Rows are points. Each copy is the shape, with its points in the same order, stretched, turned, moved and blurred by noise. Is it also mirrored, or only turned?
In the rows, zero is written as 128.

Shape (8 x 2):
[[ 83 147]
 [117 163]
 [130 136]
 [183 112]
 [110 123]
 [ 72 108]
 [ 65 135]
 [146  77]]
Copy 1 (8 x 2):
[[162 111]
 [157 153]
 [127 141]
 [ 81 166]
 [135 116]
 [144  70]
 [167  84]
 [ 80 103]]
Copy 1 is: mirrored
Copy 2 (8 x 2):
[[ 85 123]
 [105 151]
 [133 137]
 [184 149]
 [121 119]
 [ 98  93]
 [ 82 105]
 [175 107]]
Copy 2 is: only turned
Copy 3 (8 x 2):
[[135 174]
 [113 148]
 [131 131]
 [135  81]
 [147 146]
 [171 175]
 [151 186]
 [177 103]]
Copy 3 is: mirrored

Shape (7 x 4):
[[118 107 144 172]
 [112 174 208 175]
 [174 108 130 114]
 [ 85 107 145  69]
 [135 147 141 153]
 [152 132 138 167]
 [ 94 150 157 117]]
Copy 1 (7 x 4):
[[130 156 149 135]
 [131 188 156  53]
 [158  95 116 119]
 [ 64  92 144  98]
 [137 150 119 101]
 [155 149 121 118]
 [ 83 138 131  81]]
Copy 1 is: only turned
Copy 2 (7 x 4):
[[137  68 117 132]
 [169  64 194 172]
 [148 123 145  77]
 [ 73 136 154 135]
 [160 104 144 143]
 [166  92 133 122]
 [119 117 164 165]]
Copy 2 is: only turned

Shape (9 x 6):
[[156 155 159 129 155  98]
 [100 121 152 135 101 164]
 [163  83 122 112 115 181]
 [122 173 152 145 173 146]
 [139 119 202 103 136 107]
 [135 126 144  80 127 116]
 [136  74 122 101 144 154]
 [137 133 144 162 193 118]
 [108 114 118 155  98 172]]
Copy 1 (9 x 6):
[[133 118 185 126 176  95]
 [114 129 176 171 122 162]
 [113 109 103 142 149 172]
 [128 161 192 165 193 120]
 [103  94 217 101 151 135]
 [129 133 157 104 135 141]
 [ 86 138 109 121 144 156]
 [ 91 147 166 149 194  87]
 [117 134 132 192 119 151]]
Copy 1 is: only turned
Copy 2 (9 x 6):
[[146 108 138 104 184 102]
 [117 143 156 168 126 161]
 [148 116 164 108  80 182]
 [121 108 111 119 204 157]
 [124 118 205 128 179  99]
 [119 145 164 104 130 106]
 [117  97 160 108  85 149]
 [131  57 113 114 182 131]
 [132 131 125 168  95 176]]
Copy 2 is: only turned
Copy 3 (9 x 6):
[[ 89 121 125 163 104 104]
 [143 185 162 101 147 170]
 [179 127 180  75  87 182]
 [101 134 106 180 110 162]
 [ 84 132 180 146 125 116]
 [ 87 111 165  92 130 137]
 [162  89 198 102 126 161]
 [148  95 112 201 118 136]
 [187 172 136  96 141 169]]
Copy 3 is: mirrored
Copy 4 (9 x 6):
[[162 158 166 137 164  91]
 [139 101 131 150 104 168]
 [184  98 100 144  54 101]
 [175 162 125 157 155 144]
 [184 105 192 102 149 115]
 [150 148 151  93 100 108]
 [178 103 100  97  89 102]
 [185 133 113 145 181  97]
 [124 103 104 168  98 146]]
Copy 4 is: only turned

Shape (13 x 8):
[[129 122 145 148  97 167  94 153]
 [133  94 143 157  99 149 151 159]
 [122 103 150 154 124  92 106 152]
 [151 220 144 145 144 134 114 147]
 [121 132  99  69 145 140 114 148]
 [117 129  33 124 110  91  98  65]
 [145 118 118 148 101 161 126  70]
 [110 186 155 149 152 164 143 155]
 [133 123  94 101 112 132 148  90]
 [138 179 147 152 124 150 150 159]
 [100 149 111  84  95  57 109 157]
 [123  89 149  81 116 151 131 118]
 [167 110 130 132 120 148 118 129]]
Copy 1 (13 x 8):
[[ 99 135  99 122 119  76 101 144]
 [133 174 134 133 138  69 129 156]
 [157 144 145 133 142 109  84 123]
 [162 101 134  30  38 115 101 112]
 [ 73  99 151 108 104 149 152 106]
 [146  80  66  85 180 187 158  83]
 [151 100  66 131 129 115 156 153]
 [133 147 137  77  37 109 126 107]
 [134  94 112 115 126 134 181 121]
 [149 143 138  64  62  85 127 124]
 [132  94 162  91 130 107 115  53]
 [ 98 100 140 177 116 102 155 144]
 [130 116 121 117 127 106 124 170]]
Copy 1 is: only turned
Copy 2 (13 x 8):
[[148 127 143 115 170 147  58 161]
 [179 122 122 140 123 180  78 150]
 [128 128 133 177 147 156 117 178]
 [168 202 148  77 203 121 150 120]
 [113 100 102  88 158 112 128 135]
 [ 63 168  77 178 122  52 121 111]
 [153 126 131 158 156  95  87  86]
 [155 165 186  63 164 159 120 100]
 [136 118 106 138 118  95 123  98]
 [183 171 151  85 152 159 118 126]
 [111 134 118 128 107  70 134 207]
 [140  50 133 129 144 116  98 137]
 [161 113  99 146 183 143 107 136]]
Copy 2 is: only turned
Copy 3 (13 x 8):
[[113 167 121 150 154  93  88 126]
 [114 110 146 178 153 112  77 129]
 [115 116 141 109 154  76  86 132]
 [ 73 170  96 132 113  81 158  66]
 [119 166 105  97 153 123 185 162]
 [147 151 103 128  45  62 176 207]
 [157 134  85 177  85 109 101 128]
 [100 161 117 120 123 141 129  70]
 [127 126  84 149 104 109 145 164]
 [ 80 140 120 162 131 112 120  84]
 [ 58 137 113  87 127  52 133 187]
 [137 130  90 114 161 133  99 161]
 [134 123 110 153 156  94 116 122]]
Copy 3 is: mirrored
